Each row of a before or after table is a point. One or more steps were done to the points. Then noise was added and the rows were shuffled. The steps act on columns, c1 being the first. Write out the steps. A step turns or swaps two columns, mirrors them in a line or flattens them onto one, adds a multiple of one to another, or multiplies or shifts one. Angles are multiples of 10 degrees, from the lower column toward the higher: turns from -170 to 170, lines from 10 to 170 but not 90. Use the fewest steps. Two steps may share a column if one is a turn and the other turns, adds or multiplies; they go together, in the order done. Otherwise the lowest column goes first.
In the rows, zero is written as 128.

Before:
[[ 87 120 167]
 [126 128 129]
 [154 127 169]
 [159  74 116]
 [174  78 152]
 [106 132 143]
 [128 191 163]
 [ 93 131 108]]
After (8 x 3):
[[164 109 121]
 [131 129 129]
 [ 96 106 179]
 [ 79 144 181]
 [170 167 141]
 [127 173  74]
 [104 168 138]
 [152 141 124]]
Steps: multiply c1 by -1; turn c2 and c3 by -80 degrees

Before:
[[171 108 142 147 124 146 109 123]
 [137 115 108 103 105  99  98 164]
 [137 133 124 158 121  96 205 148]
 [103 187 137 147 169 123 138 114]
 [143 152 168  87 171 162 112 126]
 [155  95 166 155 166  88 131 143]
 [ 66 135  98  91 118 180 138  86]
 [158 124 176 130  94  86 127 197]
 [161 116 105 147 122  98 196  86]
 [106 136  86 112 146 160 144 150]]
After (10 x 8):
[[152 149  83  83 172 105 111  74]
 [131  96 125 153 165 174 115  99]
 [ 70 113 118 147 125 163  82 182]
 [ 56 129 160 154 116 160 106 134]
 [132 122 150 128  94 173 116  48]
 [158 115 157 104 103 157 138 112]
 [111 132 168 114 146  95 132 137]
 [159 105 119 146 127 125  94 130]
 [110 188 120 148 172 127 150 139]
 [105 134 101  89 118  62 158 159]]
Steps: turn c1 and c6 by 160 degrees; turn c1 and c7 by 110 degrees; add -0.7 times c4 to c3; turn c3 and c8 by -130 degrees

Before, 13 rows:
[[110 151 182  97 119 180 149  97 154 138  87  96]
 [126 139 143 140 172 130 156  98 111 123  99  94]
 [125 103 129 112  96  63  72 183 100 116 124 143]
 [153  94 140 130 149 175 178 129 165  96 133  89]
 [164 170 171 161 116 117 110 127 106 104 128 115]
 [ 90 110 158  93 144 144 149  59 192  68 142  44]
 [141 129 111 119 108 153 106 109 104 105 104  96]
 [123 175 138 122  76  95 145 136 109  98  71 109]
 [ 79 106 128 124  94 118 100 199  77  91 172 130]
 [114 147 107 131  89  98 113 160 123 142 156 106]
 [ 87 130 131 168  83  99  94 122 135 106  98 129]
 [125 196 118 134 137 127  82 183 116  98 113 170]
 [121 124 119 119  77  86 125 127  95 110 155 168]]
After:
[[145 184 156 172 105 103 108 150 104 115 128 114]
 [ 69 107 138 112 117  68  70 140  96  94 126 144]
 [154 169 173 112 133 182 148 108 154 119  90  96]
 [148 146 138 143 121 132 154 106 110 171  98  92]
 [ 42 106 138 126  92 134  97 138  80  96 171 130]
 [ 84 186  96 132  99 133  83 163 116 137 113 170]
 [156 125 108 118 106 149 108 132 101 109 101  96]
 [117 121 121 118 109  93 121 108  95  75 157 165]
 [ 88 142 102 122 141 103 115 132 125  91 157 106]
 [102 132 132 168 105 115  96  84 136  86  98 128]
 [154  97 150 133  96 163 173 158 167 150 135  91]
 [115 174 119 128  98  99 145 121 111  73  71 109]
 [163 122 165 103  66 155 148  59 195 143 140  46]]
Steps: turn c1 and c6 by -20 degrees; turn c1 and c8 by 50 degrees; add 0.3 times c3 to c4; turn c2 and c3 by -20 degrees; swap c5 and c10

Before:
[[109  57  84 150  98 126 145 130 105 162 143 129 130 173 127 136 135 164
  101 162]
 [153 172 109 100 100 106 134 114  72 153 108 104 110 140  98 130 139 120
  101 145]
 [132 172  87 113 113 104  18 123 127 168 149 130 111 127 108  91 142 184
  163 106]
 [129 152  98 118 114 130 136 125 143 152 133 109 137 151  61 132 129 118
  179 122]
 [135 108 147  90 130 107  97 122 143 169 135 119 132 189 125 107 100 118
  176 129]
 [118 164 104  86 120 111 136 116 153 124  34  98 140 143 123 141 108 141
  127 124]
 [114 154  87  95 129 101 127 161 137 145 146 115 133 134 127 134 141 172
  112 163]
 [132 168 134  95 104 105 114 113 153 122 119  95 136 132 127  69 111 120
  103 146]
 [116 146 110  79 115 128 137 121 107 152 145 110  67 127  77 142 121 126
  100 163]
 [108 136 107 137 119 132 141 129 121 126 148  92 141 152 107 118 141 122
  143 108]
 [151 166 192 123 121 114 141 147 145 126 144 139 130 149 135 142 131 120
  173 153]]
After, 11 rows:
[[115 122  87  94 117 154 127  81 138 109 147 117 118 127 126 135 120 217
  112 138]
 [110  38  84 149 142 129 147  98 104  81 143 129 126  97 127 137 100 172
  102 113]
 [133 172 134  96 157 150 113 120 153 131 120  96 116 121 126  71 122 127
  103 106]
 [137 115 147  90 148 148  97 130 143  70 135 118 120  85 127 107 146 103
  177 122]
 [118 153 105  86 148 143 135 139 152 126  35  98 113 112 123 140 135 165
  127 119]
 [152 174 108 103 138 152 134 121  71 101 110 103 141 127  95 130 100 129
  101 108]
 [131 132  87 113 127 156  18 149 126  91 150 130 140 143 108  90 108 247
  164 137]
 [117 147 110  79 141 138 136 102 106 105 145 110 188 136  77 141 122 130
  101 104]
 [151 167 192 122 130 142 141  96 144 124 145 139 124 108 136 142 121 126
  174 133]
 [109 139 107 137 124 123 141 145 120 122 149  92 115 105 107 117 112 119
  144 138]
 [130 159  98 118 136 124 136 133 142  98 133 109 120 114  60 132 117 117
  180 128]]
Steps: multiply c18 by 2; turn c2 and c18 by 20 degrees; turn c5 and c17 by 130 degrees; turn c6 and c13 by 170 degrees; turn c8 and c20 by 120 degrees; turn c10 and c14 by 160 degrees

Before:
[[145 142 147 129 126 190  53 134 155 103 140 127 145 123  90 151 133 163
  182  88  97 140 140  61 116 105 182 155  91 134  87  64 154  98 129  93
  125 104 111 172 191  87 147 110 172 158 153  88]
 [147 189  77 168 141 129 134 138 140 100 163 159 137 163 152 131 157 121
  166 137 135 135 119  73 125  97 100 174 163  76 119 139 137 138 153  78
  127 122 136 146 133 115 137 119 154 152 137 113]
 [173 157  79 202 124 119 119 156 141  82 174 173 132 128 144 122 131 108
  166  98 111  98  84  95 185  89 112 146 152  96 146 130 159 163 163  71
  161 115 124 124 176 139 133 130 145 165 143  84]
 [148 168 127 180 131 142 106 186 132  73 175 139 151 157 129 138 159  86
  187 101  95 140  93  61 131 112 155 175 116 111 112 144 119 158 151  73
  189 121 123 105 156 104 151 123 163 167 145  92]
 [105 121 136 131 109 140 158 112 161 170 145 125 116 164 128 163 107 100
  169 146 160  76 141  89 159 130 108  96  76 151 145 169 157 185  98 114
  122 113  72 108 130 169 124 166 175 137 134 153]
 [117 120 113 167 128  87 128  96 154 168 127 109 140 159 142 123 127 115
  151 154 136 103 126 148 173 159  91 115 124 141 147 149 115 178 114 110
  154 126 116  75 128 148 126 146 161 138 163 130]
 [103  99 123  87 156 135  89 126 130 104  82 101 140  76  62 168  61 148
  139 105  96 150 187 118 108 165 163 140  98 129 100  74 165 137  99 160
  120 130 124 151 177 167 172  90 194 165 154 186]
 [ 66 105 157 138  92 194 145  91 175 135  71 112 117 117 107 194  67 161
   96 142 158 125 170  90 127 175 145 147 106 152 103 144 134 130 115 140
  107 118  58  86  92 110 125 179 166 107 153 176]
 [ 98  95 146 127 108 157  89 105 143 108  99 129 165 138  82 155  75 150
  165  79  83 154 165  95 118 129 152 177  70 161  83  70 178 113 111 138
  132 100 141 160 176 146 147 100 146 150 136 177]
 [115 116 136 132 123 148 158  98 173 120  89 122  98 160 135 186  91 103
  121 150 138 113 191 124 144 137 139 131  82 177 126 127  99 167 106 124
  116 116  76 107 122 129  78 174 127 102 180 153]
 [153 144 105 146 130 102 134 112 145 154 168 148 151 168 116 128 137  74
  141  89 175 102 114 100 166 119 112 124 130 113 154 149 107 191 157  83
  158 103  97  89 132 164 136 136 124 137 164 118]]
After, 11 rows:
[[122 168 127 181 132 141  92 185 129  67 111 140 102 156 130 137 159  88
  186 101  96 141 187  60 129 114 158 174 118 149 115 145 116 157 151  73
  189 120 124 158 154 108 152 122 162 169 147 106]
 [122 122 138 132 108 141 150 112 163 123 105 124 147 164 128 166 105 102
  169 146 158  76 131  88 163 132 108  96  77  96 144 170 159 186  99 110
  121 111  71  76 129 169 124 165 174 137 132 157]
 [101  99 124  90 156 134 189 124 131 150 124 103 132  77  62 169  60 148
  137 105  93 149  55 117 108 168 164 140  97 118  98  74 166 137  99 163
  119 133 120 165 173 165 173  90 194 164 155  91]
 [124 189  77 168 140 129 115 135 141 140 109 158 122 164 153 131 155 120
  167 136 135 135 158  72 125  97  97 174 164 181 119 138 137 139 152  78
  128 122 136 168 133 113 136 119 154 152 137 132]
 [130 142 145 127 127 191  90 133 155 177 112 127 107 125  92 151 132 163
  181  86  98 142 125  61 116 104 184 155  90 126  89  65 155  96 128  94
  126 104 108 186 193  85 147 111 171 160 153  54]
 [ 95 104 157 137  93 193 176  92 175  76 144 111 168 116 110 194  69 162
   94 144 160 127  59  89 127 177 144 149 106  80 102 143 133 130 114 138
  106 117  59  90  91 110 125 179 165 108 155 146]
 [150 118 133 133 122 147 153  94 171  94 118 121 151 161 134 184  91  99
  122 151 141 112  55 125 142 138 140 129  81  80 129 127  98 169 107 124
  117 118  74 117 120 131  78 176 125 103 183 160]
 [117 121 110 167 130  89 131  97 155  75 128 112 124 157 140 125 126 115
  150 155 135 105 130 149 174 158  91 118 127 111 146 148 114 179 113 111
  157 128 115  51 127 147 127 146 163 139 162 130]
 [150 156  79 206 123 119  84 157 143  99 124 172 104 130 143 123 130 110
  165 100 111 100 193  96 186  89 111 146 150 172 146 132 163 163 163  70
  161 115 123 165 175 136 132 131 144 165 145 118]
 [127 142 105 145 130 104 116 112 143  87 106 147  99 169 115 128 136  75
  141  86 175 103 165 101 168 121 112 124 131 152 154 148 106 190 158  86
  157 103  97  75 131 164 134 137 126 139 163 130]
 [ 91  95 146 127 110 156 178 102 145 163 127 130 112 137  80 157  75 151
  167  75  81 154  81  94 119 130 151 179  69  85  87  69 177 117 110 138
  130 101 140 172 178 145 150 100 148 151 135  88]]
Steps: turn c1 and c30 by 160 degrees; turn c1 and c13 by 140 degrees; swap c7 and c48; multiply c40 by 1.6; turn c10 and c40 by -60 degrees; turn c11 and c23 by 140 degrees

Before (8 x 64):
[[123 134  89 128 136 139 139 116  94 140 132 120 114 104 145 153 119 117
  173 137 113 148 108 136 149 115 121 141 136 122 131 128 133 135 145 144
  148 121 141 116 134 127 129 119 109 114 140 135 119 109 148  96 111 132
  110 148 130 107 114 139 139 114 109 128]
 [119 144 145 136 104 136 131 103 134 110 145 121 128 154 102 128 101 153
  122 106 125 121 163 109 133 102 109 164 109 102  90 109  90 108 127 102
  137 132 114 109 105 155  93 106 128 149 141 115 140 119 113 139 156 104
  113 131 151 114 127 130 152 132 131 144]
 [104 121 140 158 107 117  95 133 138  97 138 103  94 147 108 133 111 153
  114 102 127 108 153 115 112 134 106 136 101 124 105 126  98 130 132  90
  117 121  98 104 111 134 120 129 144  98 129 124 154 139 103 140 138 116
  140 127 135 160 141 127 145 151 148 100]
 [100 130 131 143 101 113 108 104 146 114 113 146 134 142  99 134 145 124
  122 153 133 120 133 146 107 145 150 125 129 145 124 114 135 144 121  85
  122 154 129 129 100 158 142 149 149 149 102 125 130 160 127 145 156 128
  145 119 100 136 159 117 122 146 142 147]
 [110 141 113 125 109 106 132 146 135 110 120 146 119 113 121 142 142 128
  113 128 169 138 116 154 120 131 129 114 124 169 123 112 140 148 120  89
  132 138 148 134 122 134 134 123 144 129 106 137 143 142 141 125 123 133
  142 116 113 133 158 129 114 148 153 110]
 [127 144  87 117 141 138 126 111  90 121 150 115 125 108 132 128 118 146
  161 129 143 145 122 117 169 114 133 150 139 114 120 123 134 119 154 134
  151 115 142 120 139 135 128 119 111 133 136 128  98  93 134 100 133 112
  131 140 121 107 130 133 131  98 107 129]
 [125 141  94 126 141 142 117 154 101 141 118 131 122 108 143 146 113 141
  162 135 133 136 118 137 141 120 116 147 139 131 131 153 118 118 144 124
  149 115 146 130 132 129 122 119 122 110 122 132 104 105 139 107 112 110
  127 149 131 117 143 130 123 102 115 128]
 [106 121 140 129 126 114 110 136 134 131 107 123 102 136 105 141 141 125
  126 149 159 147  99 154 116 128 139 115 115 167 124 124 124 132 115  92
  122 144 128 122 117 147 134 136 160 112 101 131 132 138 132 121 149 124
  148 119 104 145 136 119 123 134 135 117]]
After:
[[124 134  89 128 137 139 139 116  94 141 132 146 115 104 145 153 119 119
  174 137 113 147 107 136 148 116 122 132 137 122 131 123 120 134 144 144
  136 120 141 115 134 127 129  81 109 115 140 135 119 109 149  94 111 131
  144 149 147 108 114 137 139 115 109 128]
 [105 120 140 128 125 113 110 136 133 132 106 134 102 136 105 141 141 124
  126 148 158 147  98 154 116 127 138 124 114 167 123 134 135 133 116  93
  147 145 128 121 118 147 134 172 160 112 100 131 132 138 133 120 149 124
  121 119 112 146 136 121 123 132 135 117]
 [118 144 144 136 103 136 131 103 134 109 145 123 128 154 103 129 100 153
  123 105 125 120 162 108 134 101 108 141 109 102  90 147 163 109 128 102
  111 131 113 109 105 154  93   8 128 149 141 115 139 118 113 139 156 105
  141 132 148 115 127 143 151 126 132 144]
 [111 140 114 126 108 106 132 145 136 110 120 113 118 114 121 142 142 128
  113 127 170 138 117 154 120 131 130 115 124 169 124 150 116 148 121  91
  142 140 148 135 124 134 134 143 143 129 106 136 142 142 141 125 122 133
  106 117 124 133 158 124 113 141 152 111]
 [127 144  87 116 141 138 125 110  90 121 151 155 125 108 132 129 117 146
  160 128 144 144 123 118 168 115 132 139 138 114 119 122 121 119 154 134
  145 116 143 120 139 135 129  66 112 132 136 128  98  93 135 101 133 112
  138 139 145 106 130 130 131  97 106 129]
 [100 130 130 143 102 113 108 104 146 115 113 120 134 142  99 134 145 123
  123 153 132 120 133 146 107 145 150 139 129 145 124 147 126 144 122  85
  149 154 129 128 100 159 143 183 148 149 102 125 130 160 126 145 156 128
  104 120 110 136 158 116 122 140 142 148]
 [104 121 139 159 107 118  95 133 138  97 137 149  94 146 108 134 111 153
  113 103 128 108 153 115 113 134 106 136 100 124 104 138 156 130 131  90
  117 121  98 103 111 134 120 115 143  98 128 124 154 139 102 140 137 116
  144 128 123 159 141 137 145 149 147 100]
 [124 141  94 126 141 143 117 154 101 141 118 157 122 109 143 146 112 142
  161 136 133 135 117 137 141 119 117 137 139 133 130  96 137 118 143 125
  136 115 146 129 132 128 123  71 122 110 122 133 103 105 139 106 112 110
  126 149 148 117 143 133 123 112 115 129]]
Steps: turn c12 and c55 by -120 degrees; add 1.5 times c56 to c12; turn c28 and c44 by -40 degrees; multiply c44 by 3; mirror c32 and c62 in the line at 80 degrees; mirror c33 and c60 in the line at 100 degrees; turn c37 and c57 by 60 degrees

Before, 10 rows:
[[ 82 142 162 154 160 166 134  96 148 165 130 149 144  82 121  91 124 153
  106 118 141 134 138 178 142  79 128 172  84 115 139  98  71 152 117  61
  127 129  68 149 169 174 129 129 149 135 166 126 137 111 120 143 176 158
  130 104 111  78  89 106  76 130 174 128]
 [113 125 123  76 211 177 102 117 101 189 123 104 145 142 171 155 118 111
  178 103 121 185 145  87 147  92 133 103  26 144 150 169 126 141 122 162
  117  95 129 149 110 112 160  97 174 141 167 132 133 129 103 128 166 151
  157 110  99  99 117 105 156 173 163 146]
 [109 189 144 110 203 150 105  93 112 123 174 122 119 119 140 106 139 106
  119 120 149  97  82 116 167 115 154 166 113  95 169 168 107 142 111  86
  169 121  81 146 165  78 127  78 176 120 100 125 118 137  54 140 168 120
  141  92 124 113 105 160 130 158 154 121]
 [142 148 166 116 150 102 104 118 173 130 175 162  82 124 136 117 155 121
  149 164 111 128 127 150 149 143 124 168 122 182 160 135 148 127 108 123
  138  81 171 144  94  85 147 149 138 105 121 108 115 177 130 179 115 128
  138 104 157 128 111 106 127 118 177 119]
 [159 156 150  96 122  72 122  98 174 118 148  96 213 139 167 140 160 162
   78 187 107 136 120 123 180 152 176 107  93  75 112 168 118 162 109 126
   61 134 128 129 202  78  75  87 137 160 162 118 130 121 161 158 181 148
  186 172 166  97  72 154 175 133 145 116]
 [ 84 191 113  71 106 171 110 148 148  98 150 111 114 130 134 170 126 158
  100 120 107 186 108 192 200 140 150 160  91 118 114 138 108  62  81 122
   87 113 159 138 136 108  67 120 134 110 122 141 153  80 105 125 142  63
  155 132  84  79  79 179  78  65 125  98]
 [ 93 138 125 105 194 148 121 147 146 143 166 143 141 166 176 160 132 140
  151 122  95 120 141 159 155 118 153 131  79 197 160 135  77 144 101 157
  139 114 118 158 166 119  80 115 138 132 121 107 184  67 109 149 140 101
  121  96  94 117 164 154 129 167 201 120]
 [144 172  91 168 185 129 138 157 134 159 135 167 133 118 125 178 134 122
  134 132 123 161 148  96 148 126 130  92  99 118 179 107 136 154 133 169
  139 151 109  79 134 123 152 137 141  89  96 194 169 117 134 122 128 112
   88 135 127 136 117 116 120 134 178 117]
 [ 89 157 142 148 154 110 138 116 144 100 121 173  75 106 120  91 112 117
  166 173 126 169 111 180 111 102 154 165 140 113 142 167 164 149  74 156
  156 158 137 135 130  66 140 115  91 126 117 143 198 157 162 115 171 151
  149 126  71 111 133 122 129  89 153 153]
 [144  59 116  82 154 115 156 145 124 101 141 116 130 122 189 148 125  85
  112 159 141 145 141 188 139  97 167 144 159  61 196 117  98 167 155 100
  142  94 154 162 130 157 119 146 143 113 165 156 100 127 182 106 130 158
  141 145 179 103 137  93  85 150 166 152]]
After:
[[113 124 123  75 211 177 102 159 101 189 124 104 146 143 172 155 117 111
  180 102 120 184 145  86 147  92 133 104  25 139 150 169 126 142 112 161
  117  94 129 149 110 113 160  97 175 141 167 132 133 129 105 128 166 152
  126 110  99  98 117 104 157 173 163 147]
 [143 148 166 117 151 103 105 138 173 129 175 161  83 124 137 117 155 121
  149 164 111 128 128 150 149 144 125 168 121 162 160 135 148 127  79 123
  137  81 170 144  94  85 147 149 139 105 122 107 115 177 130 178 116 129
  131 105 156 127 110 105 126 118 178 119]
 [ 89 156 142 149 153 110 138 149 144  99 122 173  75 107 121  92 112 117
  166 174 125 167 111 180 110 104 154 164 140  80 142 166 163 149  75 157
  155 158 137 135 132  66 141 114  91 125 118 143 199 156 162 114 171 151
  128 126  72 110 133 123 128  89 152 154]
 [143  58 115  82 154 114 156 136 124 101 140 117 131 121 191 147 125  85
  112 159 141 146 142 186 138  98 168 145 159  90 195 118  96 167 193 100
  143  94 153 162 131 157 119 146 143 113 165 157 100 125 182 107 131 158
  112 144 180 103 138  93  84 149 166 152]
 [ 81 142 160 153 161 165 135 137 147 164 130 148 143  83 121  91 125 153
  105 118 141 135 138 178 142  79 130 172  84 109 140  98  71 152 123  60
  126 130  66 151 169 175 129 129 149 135 168 126 138 111 120 145 175 157
  149 105 111  77  90 107  77 129 174 128]
 [110 188 145 110 202 149 105 149 112 123 175 121 118 119 140 107 140 105
  120 119 149  97  82 117 168 115 153 167 114  89 169 169 106 142 124  86
  170 122  82 145 164  77 127  77 176 121 101 125 118 136  54 141 169 121
  146  91 124 114 104 160 130 157 154 121]
 [ 93 138 125 104 195 147 121 117 146 142 167 144 142 166 177 159 131 139
  151 123  96 120 141 159 156 117 152 131  79 169 160 136  78 144  63 157
  139 113 118 158 166 120  80 114 139 133 121 105 184  67 108 149 140 101
  119  96  95 118 163 153 129 167 201 120]
 [146 173  90 168 185 129 138  84 133 160 135 167 132 119 124 178 133 122
  135 132 124 160 149  96 147 126 131  91 100 123 179 105 136 155 140 169
  139 151 108  78 134 124 151 138 141  87  96 194 168 118 134 122 129 111
  122 136 128 136 117 116 120 134 178 116]
 [ 83 190 112  72 107 171 111 149 148  97 149 110 115 131 134 169 126 157
  100 122 107 185 107 192 199 139 151 160  90  89 114 139 108  62  80 122
   88 112 160 138 136 109  66 120 133 111 123 140 152  80 105 125 143  62
  105 132  84  79  80 181  78  65 125  97]
 [159 157 150  95 121  73 122 189 173 119 149  97 214 139 167 141 160 163
   79 188 106 136 121 124 179 153 176 107  94  69 113 168 117 161 134 125
   60 134 128 128 201  77  75  86 136 161 162 118 130 121 161 158 181 149
  128 172 167  98  72 155 174 132 145 117]]
Steps: multiply c8 by 0.7; turn c8 and c55 by -110 degrees; multiply c35 by 1.3; turn c30 and c35 by -30 degrees

Before, 9 rows:
[[147 103 131 112 108  88 119  93  81 120  77 100  92 126 116 139 120 147
  112 128 153 159 144 119 123 121 112 111 155  99 151 146 156 125 156 107
  137 107 122 139 149 111 107 150 115 153 143 120 119 123 141 163 141 126
  139 169 119 149  85 187 111  99 115 157]
 [150 115 101 121 115 143 159 128 147 121 128 128 144 118 139 143 101  92
  147 104 111 107 122 169 143 130 141 104 128 107  92 115 128 143 101 114
  138 129 104  96 112 132 116 132 113 148 109 129 117 102 126 132  99 139
  113  67 144 148 151  85 124 117 106 113]
 [146 116 101 164 107 155 139 141 133 107 141 142 166 116 131 121 129 114
  137 121 131 101 126 151 140 139 147 101 104 152 122 105  82 138 106 132
  131 127  66  88 120 123 121  96 117 132 138 137 125 131 137 121 129 147
  112  78 124 108 146 104 114  95 101 112]
 [154 129 122 146 129 144 155 152 142 107 155 154 113 127  95 110 111 105
  137 106 124  89 124 140 137 108 150 106 128 145 118 123 110 133 129 147
  144 122  88 128 142 123 140 125 123 124 116 112 117 103 118 141  80 138
  105  75 120 114 180  69 100 119  90 113]
 [128 102 133 122 137  91 107  90 120 107 105  93 117 146 108 138 135 137
  126 157 136 176 157  99 122 142 112 126 176  97 132  97 165 126 167  91
  108 131 153 145 144 110 126 132 125 168 160 117  79 117 144 156 142  88
  103 210 110 136  80 162 113  91 128 178]
 [102 153 107 147 128 129 145 119 125  98 142 144 151 106 154 139  97  88
  125 124 136 102 117 153 124 116 118  84 112 151 114 121 119 116 120 125
  164 136  85 102 134  97 127 125 106 158 119 107 106  98 117 130 103 123
  129 104 133 103 165  93 124 134 113 133]
 [125 142 118 164 140 137 119 128 141 113 143 149 127 105 144 153 111  95
  150 138 142 104 103 160 134 102 129 111 146 156 137  96  97 154  98 116
  133 120  97  89 124 127 109 125 142 139 125 141 140 119 100 150 102 130
  131  71 121 123 148  66 132 120  90 109]
 [106 106 127  87 112 120 109 107 124  92  98 107  86 130 131 114 121 149
  128 155 149 208 147 104 138 123 119 143 133  81 161 151 161 121 160  86
  123 141 155 121 171 109 116 129 116 166 180 134  96 133 144 151 123 122
  126 187 147 135  80 182 112 132 134 148]
 [154 103  54 119  83 128 134 134 158 152  88 115 110 133 142 210 146 153
  128 139  44 146 139 109 116 100 122  85 174 119 152 159 137 163 124 143
  130 157 114 116 164 158 110 163 121  93 129 160 146 134 107 136 183 134
  126 169 139 125  53 139 144 160 182 180]]
After, 9 rows:
[[153 103  79 119  83 128 132 134 158 152  88 116 110 133 143 209 145 154
  127 168  46 123 138 137 117 109 144  86 174 120 152 158 137 137 124 143
  132 157 113 117 164 159 109 163 121  94 130 160 145 132 106  73  63 129
  128 168 139 122  53 139 143 161 183 182]
 [147 103 131 111 108  88 122  92  84 119  77  99  91 126 117 138 121 146
  111 126 152 119 141 113 122 136 161 111 154  99 152 145 155 141 156 106
  125 105 121 140 148 113 107 150 115 153 144 121 120 124 142  31 120 137
  137 167 117 150  86 188 112 100 117 159]
 [127 101 116 123 137  93 108  90 118 107 105  91 116 147 107 137 136 138
  126 138 136 110 156 132 123 166 176 126 175  98 134  97 165 138 168  91
   86 130 154 144 142 110 127 132 122 168 158 116  79 118 144   9 118 107
  103 210 110 135  80 161 112  91 128 179]
 [102 152 118 148 127 129 143 120 126  98 142 146 152 106 154 139  97  89
  124 137 136 152 119 108 124 103 116  84 113 150 116 120 122 121 120 124
  123 136  84 103 135  97 127 127 106 156 118 108 106  97 116 173 155 166
  129 106 132 104 164  93 123 135 113 132]
 [126 142 116 162 140 136 120 127 142 114 141 150 128 105 146 154 112  96
  151 137 142 143 104  89 133  89 110 108 148 158 137  96  96  90  96 116
  132 120  96  90 123 126 107 124 142 138 124 142 141 120  99 141 132 132
  132  68 121 123 152  66 133 119  91 108]
 [152 128 135 145 128 143 156 149 141 107 154 155 114 127  94 110 112 105
  138 120 124 137 123 112 137  87  83 107 128 145 117 123 111  93 129 144
  139 122  90 129 142 124 139 126 121 126 116 110 118 102 117 122 160 145
  106  77 120 115 181  67 102 119  91 113]
 [104 105 114  87 112 121 108 108 125  91  97 106  86 129 131 113 121 149
  129 141 147  84 145 133 138 163 196 143 132  82 160 149 162 132 159  86
  122 141 154 121 171 109 118 129 116 166 178 134  97 135 144  30 136 123
  126 186 148 135  81 182 112 130 134 147]
 [149 116 125 121 116 143 160 129 144 122 128 128 146 116 138 144 101  92
  148 132 111 132 124  93 144 122 103 104 125 106  92 116 130  97 100 115
  137 129 107  96 112 134 115 133 114 149 107 129 118 104 126 198 140 138
  115  67 142 147 152  85 122 119 109 114]
 [147 118 118 162 107 156 138 142 135 108 140 143 167 117 131 120 130 114
  138 138 132 130 124 115 140 125  96 102 105 153 121 104  83 120 105 131
  147 128  66  89 122 122 121  95 118 132 139 137 126 133 138 188 123 131
  112  79 122 109 147 104 113  95 101 110]]
Steps: flatten c3 and c20 onto the line at 140 degrees; add 0.5 times c22 to c26; turn c22 and c27 by 130 degrees; turn c24 and c52 by 140 degrees; multiply c52 by 3; turn c34 and c53 by -140 degrees; swap c37 and c54
